Rows are points. The ring and each string are closed loops that go straight from each point to the next, and from the last back to the first. Before rounding, they use only three directions, however many columns there are. Count how often each string passes through the ring. Passing back the other way cancels.

Ring (9 x 4)
[[ 0.31  0.04  0.08 -0.11]
 [ 0.27  0.34  0.24 -0.11]
 [ 0.03  0.56  0.34  0.06]
 [-0.15  0.50  0.24  0.27]
 [-0.35  0.13  0.00  0.50]
 [-0.44 -0.21 -0.08  0.51]
 [-0.45 -0.59 -0.11  0.38]
 [-0.22 -0.67 -0.10  0.17]
 [ 0.12 -0.38 -0.06 -0.01]]
String (18 x 4)
[[ 0.39  0.58  0.08  0.05]
 [ 0.27  0.33 -0.06  0.18]
 [ 0.30  0.67  0.29 -0.05]
 [ 0.00  0.77  0.71 -0.18]
 [-0.21  0.46  0.55  0.00]
 [-0.25  0.21  0.34  0.13]
 [-0.44  0.53  0.47  0.29]
 [-0.31  0.60  0.09  0.59]
 [-0.12  0.28 -0.11  0.49]
 [ 0.00  0.14 -0.13  0.37]
 [-0.43  0.00  0.21  0.31]
 [-0.52  0.17  0.23  0.43]
 [-0.27  0.55  0.07  0.55]
 [-0.01  0.53  0.01  0.40]
 [ 0.07  0.29 -0.03  0.28]
 [-0.16  0.37  0.42  0.05]
 [-0.11  0.57  0.69 -0.16]
 [ 0.29  0.82  0.50 -0.19]]
Times through: 2

Ring (6 x 8)
[[-0.24  0.12  0.28  0.34  0.31  0.00  0.57 -0.70]
 [-0.09  0.46  0.38  0.43  0.58  0.23  0.27 -0.55]
 [ 0.08  0.41  0.08  0.20  0.17  0.39 -0.34  0.06]
 [ 0.12 -0.07 -0.17  0.04 -0.25  0.38 -0.36  0.46]
 [-0.08 -0.59 -0.31 -0.07 -0.61  0.07  0.10  0.28]
 [-0.30 -0.49 -0.17 -0.01 -0.49 -0.21  0.50 -0.33]]
String (27 x 8)
[[-0.30 -0.38 -0.32 -0.16 -0.75 -0.26  0.19 -0.22]
 [-0.44 -0.68 -0.42 -0.25 -1.02 -0.49  0.46 -0.36]
 [-0.39 -0.72 -0.23 -0.06 -0.65 -0.35  0.71 -0.41]
 [-0.12 -0.36  0.09  0.25  0.05  0.13  0.54 -0.17]
 [-0.18 -0.17  0.04  0.17 -0.07  0.02  0.38 -0.31]
 [-0.16 -0.25  0.25  0.38  0.31  0.12  0.74 -0.42]
 [-0.32 -0.07  0.33  0.39  0.36 -0.10  0.91 -0.88]
 [-0.38  0.17  0.19  0.22  0.08 -0.24  0.57 -0.93]
 [-0.28  0.22  0.16  0.21  0.08 -0.10  0.36 -0.70]
 [-0.23  0.50  0.48  0.48  0.67  0.06  0.55 -0.93]
 [-0.03  0.56  0.64  0.66  1.05  0.39  0.49 -0.67]
 [ 0.03  0.30  0.40  0.49  0.68  0.42  0.27 -0.27]
 [-0.15  0.22  0.05  0.14 -0.02  0.06  0.05 -0.34]
 [-0.15  0.40  0.07  0.14  0.02  0.06 -0.07 -0.40]
 [ 0.04  0.23  0.19  0.32  0.33  0.37  0.02 -0.07]
 [ 0.16  0.34  0.26  0.39  0.52  0.57 -0.12  0.10]
 [ 0.20  0.60  0.15  0.27  0.36  0.58 -0.54  0.22]
 [ 0.00  0.40 -0.12  0.00 -0.23  0.21 -0.53  0.06]
 [-0.04  0.15 -0.13  0.01 -0.28  0.15 -0.29  0.04]
 [ 0.02 -0.04  0.02  0.19  0.02  0.30  0.01  0.09]
 [ 0.24 -0.19  0.04  0.27  0.18  0.63 -0.11  0.57]
 [ 0.01 -0.13 -0.05  0.13 -0.11  0.27 -0.01  0.16]
 [-0.13 -0.20 -0.37 -0.18 -0.73 -0.03 -0.24  0.13]
 [-0.05 -0.58 -0.53 -0.27 -0.97  0.05 -0.27  0.53]
 [ 0.11 -0.87 -0.35 -0.03 -0.57  0.34  0.04  0.77]
 [ 0.07 -0.66 -0.13  0.14 -0.21  0.34  0.24  0.46]
 [-0.04 -0.20  0.01  0.18 -0.03  0.22  0.20  0.02]]
Times through: 1
String (25 x 8)
[[ 0.02 -0.45 -0.09  0.14 -0.17  0.27  0.20  0.27]
 [-0.13 -0.12 -0.09  0.06 -0.26  0.05  0.10 -0.12]
 [-0.26 -0.60 -0.44 -0.23 -0.93 -0.22  0.14  0.02]
 [-0.18 -1.00 -0.52 -0.23 -1.02 -0.12  0.26  0.34]
 [-0.02 -0.73 -0.24  0.02 -0.46  0.19  0.23  0.39]
 [-0.05 -0.33 -0.13  0.07 -0.27  0.17  0.12  0.14]
 [-0.15 -0.19 -0.23 -0.06 -0.50 -0.01 -0.03 -0.02]
 [-0.04 -0.38 -0.46 -0.22 -0.83  0.07 -0.33  0.43]
 [ 0.10 -0.24 -0.39 -0.14 -0.64  0.30 -0.53  0.65]
 [ 0.28 -0.05 -0.13  0.12 -0.08  0.63 -0.51  0.75]
 [ 0.10  0.04  0.06  0.23  0.14  0.43 -0.10  0.22]
 [ 0.01  0.13  0.03  0.17  0.03  0.28 -0.09  0.01]
 [-0.04  0.53  0.00  0.09 -0.04  0.20 -0.42 -0.14]
 [-0.10  0.69  0.02  0.07 -0.04  0.11 -0.44 -0.33]
 [-0.06  0.25  0.07  0.17  0.06  0.19 -0.06 -0.19]
 [-0.04  0.71  0.15  0.20  0.21  0.23 -0.34 -0.32]
 [-0.07  0.63  0.08  0.13  0.07  0.16 -0.34 -0.31]
 [-0.02  0.82  0.06  0.10  0.06  0.22 -0.59 -0.23]
 [ 0.16  0.70  0.09  0.19  0.22  0.50 -0.67  0.16]
 [ 0.25  0.17  0.15  0.33  0.37  0.66 -0.26  0.42]
 [ 0.00  0.00 -0.01  0.15 -0.05  0.26 -0.05  0.07]
 [ 0.06 -0.11  0.04  0.22  0.07  0.37  0.04  0.18]
 [-0.06 -0.16 -0.23 -0.05 -0.46  0.11 -0.16  0.15]
 [ 0.00 -0.55 -0.46 -0.20 -0.83  0.13 -0.25  0.56]
 [ 0.09 -0.80 -0.33 -0.02 -0.54  0.31  0.05  0.69]]
Times through: 4
